Each row is a point. Each copy is the shape, with its points in the same order, stretched, turned, moved and blurred by noise. Say if it was mirrored as well.

Shape (9 x 3):
[[-42  31  -6]
 [  9 -10  49]
 [ 50 -22  81]
 [-43 -54   0]
 [-54 -20  12]
 [ -4   5 -33]
 [-15   1  -1]
 [-11 -44  43]
 [-44 -23 -28]]
Copy 1 (9 x 3):
[[-43  34   7]
 [ 10 -11  43]
 [ 48 -24  65]
 [-40 -42  -5]
 [-50 -14  17]
 [ -4  21 -33]
 [-15   8   0]
 [-11 -40  34]
 [-42  -9 -26]]
Copy 1 is: only turned
Copy 2:
[[-36  15  19]
 [ 10 -45  67]
 [ 40 -73  88]
 [-56 -60   0]
 [-59 -34  24]
 [  5 -19 -13]
 [-13 -19  15]
 [-18 -67  43]
 [-51 -33 -16]]
Copy 2 is: only turned
Copy 3 (9 x 3):
[[-14   9 -43]
 [ 47  -3   5]
 [ 82   3  40]
 [ 15 -62 -41]
 [ 12 -30 -64]
 [-39 -23  -4]
 [ -4 -14 -14]
 [ 49 -37 -14]
 [-29 -44 -47]]
Copy 3 is: mirrored
Copy 4:
[[-50  28 -14]
 [ 34  39  21]
 [ 69  27  55]
 [ 22  37 -69]
 [  1  57 -49]
 [-20  -4 -26]
 [ -5  31 -13]
 [ 51  60 -16]
 [-22  23 -59]]
Copy 4 is: mirrored

Shape:
[[ 29 -27 -25   9]
 [-22  30  48 -23]
 [-11  -8 -16 -28]
 [ 10 -23  56  58]
 [ -8 -22 -17   2]
 [ 14 -55 -39 -30]
 [ 19  16 -36  20]
 [-35 -16 -12  -4]
 [-38  38  32  69]]
Copy 1 (9 x 4):
[[ -7  -4 -11  47]
 [ 17   5  38 -40]
 [-29  -8  14  -3]
 [ 78 -34   1  29]
 [-14 -18   2  12]
 [-55 -16  19  51]
 [ -7  16 -36   8]
 [-17 -41  11 -11]
 [ 71 -35 -30 -39]]
Copy 1 is: mirrored
Copy 2, 9 rows:
[[-11 -17 -46  11]
 [-19  18  46  -4]
 [-46 -19  -5   2]
 [ 47  23 -11 -40]
 [-25  -5 -28  -7]
 [-32 -56 -41  -4]
 [-21  16 -42  24]
 [-40   1 -23 -22]
 [ -2  91  -5 -25]]
Copy 2 is: mirrored
Copy 3, 9 rows:
[[ 13 -18 -50  16]
 [  8  33  40  -6]
 [ -3  12 -26 -26]
 [ 15  25   4  81]
 [-10   9 -35   2]
 [ 19   7 -74 -24]
 [-18 -43 -23  14]
 [-28  26 -27  -5]
 [-54   7  34  66]]
Copy 3 is: mirrored
Copy 4, 9 rows:
[[ 35 -12 -17  -5]
 [-51   8  38  18]
 [-18   0 -11 -16]
 [  4 -35   7  73]
 [ -3  -9 -28   0]
 [ 10 -30 -37 -47]
 [ 27  32  -9  15]
 [-30  -6 -33   4]
 [-23  32  -7  95]]
Copy 4 is: only turned

Shape (9 x 6):
[[ 25  29  35  25  53   4]
 [-23  -3 -20  34  19  18]
 [ -2  23  -6 -25  -4  -8]
 [ 21  15  34   5  53  -5]
 [ 34 -25  32  22  77 -29]
 [-19  -1  -2  21 -74   7]
 [ 33  15 -48 -12 -95  43]
 [ 22   8 -22 -27 -20   7]
 [ -5 -19  28  -4  13  34]]
Copy 1, 9 rows:
[[-22   4 -16  -2  34  55]
 [ 47 -10   7  12   5   9]
 [ -1  43  -5 -31  -8   0]
 [-34   5  -1  -9  31  39]
 [-51 -24   7  18  57  17]
 [ 34  41  -9  34 -48 -25]
 [ 31  24 -66 -23 -94 -35]
 [ -5  25 -24 -37 -34 -14]
 [-15  -8  21  -3 -26  23]]
Copy 1 is: mirrored
Copy 2:
[[ 27  65  21  49  15 -11]
 [-42  -2 -13  22  19   3]
 [ -7   8  34 -32  -2  -2]
 [ 37  39  35  36  16   2]
 [ 61  11  16  63  46  -9]
 [-31 -10 -19 -17 -69 -16]
 [ -5   1 -53 -84 -49   7]
 [ 15   0   4 -46  -2   3]
 [ 17  13  21  27 -14  43]]
Copy 2 is: only turned
Copy 3, 9 rows:
[[ 48  10  35  55  20  -8]
 [-14   0 -19  33 -10   4]
 [ 14  10  13 -18  13  -7]
 [ 34  -5  45  46  25 -22]
 [ 50 -32  33  64  10 -25]
 [ -3  36   0 -28 -50 -11]
 [ -8  26   0 -59 -54  57]
 [ 12  -6  16 -21  -2  11]
 [-17  -5  40  26  -6 -12]]
Copy 3 is: only turned
Copy 4:
[[-32  50  30  21  -3 -37]
 [-62   0 -47  36 -33  -4]
 [-43   5 -18 -40  -7 -20]
 [-33  31  32  10  11 -22]
 [-39  13  38  54  45 -24]
 [-21 -70 -34  -9 -76 -29]
 [ 30 -37 -84 -45 -65 -55]
 [ -6  -7 -38 -34   2 -31]
 [-21 -17  -4  -2 -24  36]]
Copy 4 is: only turned

Shape:
[[ -4 -14  11  53  45  -5  25  33]
 [ 18   4 -30 -36  10  22 -11  35]
 [ 39 -23 -28 -18   2  27 -63 -51]
 [-15   2 -53 -15  -5  52 -42 -27]
 [ 41 -12 -24   1 -49  54 -47 -36]
 [-24  27  23  47   6 -10  33  -2]
 [ 29 -18 -31 -19 -29   1 -54 -42]
 [-44 -18  41   7   1   3  53  44]
 [  4  43 -12 -24   1   2 -21  29]
 [-36   6  36  -3  34  -9  30  -2]
 [ -9  21  -7 -39 -26 -20 -35   6]
 [ -7 -27 -29  17 -16  14 -73 -11]
 [-31 -11 -12  32   6 -36  67   4]]
Copy 1 (13 x 8):
[[  6 -23   6  66 -12   3  27  49]
 [ 23 -16 -46 -16  -9 -30  21  51]
 [ 44  21 -69  -5 -24 -38  -6 -21]
 [-15   4 -84   5 -29 -35  -2   4]
 [ 31  26 -95 -17 -22   6   5  -6]
 [-44   1  13  47   1  28  31  25]
 [ 33  24 -51 -23 -31 -29 -10 -17]
 [-34 -60  18  23   9  38  13  33]
 [-12   8 -17 -22  -1 -26   4  56]
 [-48 -26  30  27  24   6   7   3]
 [ -7  10 -11 -40 -16 -16 -12  27]
 [ 37  10 -60   6 -53 -15 -34  17]
 [-36 -32  27  40 -34  10  49   8]]
Copy 1 is: only turned
Copy 2, 13 rows:
[[-40 -60  15 -12  22  34   5  10]
 [ 29   4 -29 -13  19  13   4  35]
 [ 37  27  42 -16  -9 -11 -61 -20]
 [ 17  34 -36 -18 -10  -5 -44  -8]
 [ 44  35   6  23 -30   7 -21 -24]
 [-67 -19  10  21   9  -4  14   1]
 [ 37  21  21  -9 -21 -33 -30 -20]
 [-35 -20 -14 -21  26  16  69   9]
 [ -1  24 -16  11  13  -6   3  62]
 [-58 -10  34 -15  44  -9  10   3]
 [  6  34   2 -14  -8 -32  14  46]
 [  9   8   5 -34 -47  -4 -36  -4]
 [-42 -56 -12   4  27 -35  24 -11]]
Copy 2 is: only turned

Shape (15 x 11):
[[  8  51  40  28 -48 -39 -13 -19 -15   7  27]
 [ 24   4 -33 -18   3 -29  39  65  18  59 -82]
 [ 21   5   8  24  17 -22  37 -30 -29 -56  21]
 [-39  69  22  20 -47  10  12   1 -26  12  31]
 [ 39 -28 -16 -19  49   7  -8  40   9  35   1]
 [-14 -27   5  23  -7  36  15 -12 -34 -33 -15]
 [ 10  14   4 -28  76   1  46  43  -4  50 -28]
 [ 10 -34  29 -52  36 -27  14  69  11  45 -54]
 [  6  -5 -30  32 -25   9  24 -65 -34 -16  39]
 [-11  84  -8  27 -37 -13 -42   3 -36   1 -14]
 [ 54 -14  12  13  29  16  40  71 -36  31 -20]
 [ 37 -23 -14 -59   5  -5  35  37 -46  54 -42]
 [-22  57 -19  -6 -41 -40  -6  39 -28 -20  34]
 [ 15 -26  -6  32 -12  14  42 -13  11 -29  44]
 [ 19  87  20 -23 -44  26  -2   7  -3 -18  -5]]
Copy 1, 15 rows:
[[ -2   1  18  63 -26 -30  15 -74  -5  11 -12]
 [ -3 -16   3 -21 -59  22 -30  24   7 -95 -16]
 [-25 -28  -5  16  27  43  64  -6   7  21  -2]
 [-46   4  22  67 -61 -50  10  -8 -12  28  14]
 [ 38 -25  32 -53 -27  48 -41  18   9 -12   5]
 [-62 -27  -7 -20  33  -8  12  14 -29  30  10]
 [ 31 -12  64 -27 -40  31  -5  80   5 -34  20]
 [ 35 -40  58  -3  -6  12 -62  50  -7 -52 -33]
 [-63  13 -25  -9  30   1  25 -45  26  38  31]
 [-15  35 -10  39 -62 -32 -10 -29 -47  32 -37]
 [  6 -62  48 -66 -56  26  12  -5   1 -30 -26]
 [ -8  -5  48 -50  -9   2 -44  21  20 -29 -61]
 [-12  -9 -10  67 -71  -5 -13  -8   3  30 -45]
 [-34 -51  -1  -3   4  31  21 -26  20  -2  37]
 [-76  27  29  59 -93   6 -13 -12 -59  10 -24]]
Copy 1 is: mirrored
Copy 2 (15 x 11):
[[ 69  11  52  31 -46 -10  51  42  15  -5  -1]
 [-41   9  35  -3  41  59  45  29   9  42 -72]
 [ 52 -39 -33  20   5 -44  50 -35  -7  -8  66]
 [ 60  39  73  57  -3 -21  37  20  16 -43  13]
 [-50 -32   4  43 -13 -10 -14   2   7  55 -13]
 [  3 -51 -24  24  16 -26  -5 -13  39 -44  28]
 [-22   7  44  27  27  36  18 -49   3  55 -16]
 [-12 -22  42 -23  19  80 -31   3  14  84 -46]
 [ -9 -28 -14  42 -44 -71  45 -22  12 -70  47]
 [ 50   3  46  77  -4   2  57  47 -24 -41 -39]
 [-32 -44   9  61  30  30  41   2  54  49   9]
 [-52 -30  28  28 -15  64  11  -3  -9  19  -8]
 [ 38   3  73  28  20 -19  58  53 -32  -4  20]
 [-14 -21 -21   8   2 -74  25   3  49  -3  62]
 [ 66  62  13  59  20  23  17  39 -32 -17  17]]
Copy 2 is: only turned
